Each row of a before or after table is a point. One or more steps were done to the points. Then noise was added and the rows were shuffled. The steps act on how far a point lies along the listed directions, d1 being the first. Name the steps. A step turns or swaps two directions, mirrors them in a line or flattens them onto one, adds a multiple of one to another, or multiplies one. Angles are multiples of 10 degrees, from the lower direction toward the higher: turns from -170 to 170, lines from 10 to 170 but not 90. Use the fewest steps. Two steps may share a direction if one is a turn and the other turns, adds or multiplies; they go together, in the order done. Otherwise the lowest direction goes first.
(in the rows, 128 means zero)

Directions:
(1): 185,116,100
(2): 103,75,100
Before (10 x 3):
133,164,176
139,150,143
143,167,153
134,154,144
77,72,93
154,110,87
68,129,140
61,107,131
169,61,53
123,186,155
After (10 x 3):
70,51,80
192,120,96
165,82,70
183,142,109
141,165,173
125,155,145
133,188,153
88,102,105
120,165,159
122,147,149
Steps: mirror d1 and d2 in the line at 70 degrees

Directions:
(1): 100,48,123,106,154,78,136,144
(2): 158,95,88,143,54,119,161,100
(3): 131,123,204,139,131,129,199,110
(4): 199,106,159,155,146,103,79,103
(5): 93,157,125,110,130,82,117,47
Before (8 x 8):
117,153,88,116,90,119,126,101
134,203,146,131,176,192,90,230
112,79,172,111,142,121,166,190
133,94,169,139,112,118,171,104
108,147,108,105,140,141,103,99
153,31,148,145,144,168,164,235
161,75,182,147,183,126,107,155
107,164,118,122,180,94,101,89
After (8 x 8):
110,139,147,112,140,140,140,91
158,54,108,142,138,176,129,242
111,101,105,103,135,130,103,204
108,163,146,127,182,98,129,84
133,187,190,132,181,184,130,222
162,86,144,144,178,136,69,164
118,148,126,117,95,120,161,97
131,110,79,129,105,116,83,124
Steps: multiply d1 by 0.7; multiply d3 by -1

Directions:
(1): 116,98,154,104,205,161,80,122,97,107,107,186
(2): 144,149,109,128,181,97,127,113,198,122,50,103
(3): 52,147,94,95,136,121,93,111,82,156,114,67
(4): 99,181,214,153,148,92,116,89,144,140,164,128
(5): 132,150,156,182,84,119,76,175,94,108,64,127
Before (9 x 12):
135,105,109,151,97,136,177,143,169,101,126,131
143,132,112,153,64,132,179,153,92,155,149,143
169,180,150,187,67,101,123,149,166,116,135,113
49,136,49,102,101,121,133,129,118,169,98,18
74,148,142,127,150,81,108,99,131,181,141,83
142,68,45,91,229,161,102,126,118,96,29,135
145,147,116,124,189,134,86,159,161,95,50,159
155,116,137,157,105,125,126,177,119,96,111,172
73,117,129,113,146,145,100,113,31,126,173,110
After (9 x 12):
112,144,54,96,99,123,144,120,139,153,166,70
121,164,203,164,244,93,82,81,165,101,67,142
124,175,181,217,47,96,104,172,141,125,74,93
77,134,118,89,158,107,134,104,118,138,164,121
100,166,116,89,216,116,93,114,170,121,77,126
134,107,159,169,118,150,88,164,37,87,127,155
158,98,107,165,92,116,112,186,123,138,76,125
92,121,133,135,120,114,177,103,169,118,161,109
110,144,136,138,89,126,178,119,83,165,176,134
Steps: turn d1 and d2 by 10 degrees; swap d3 and d5; multiply d4 by -1
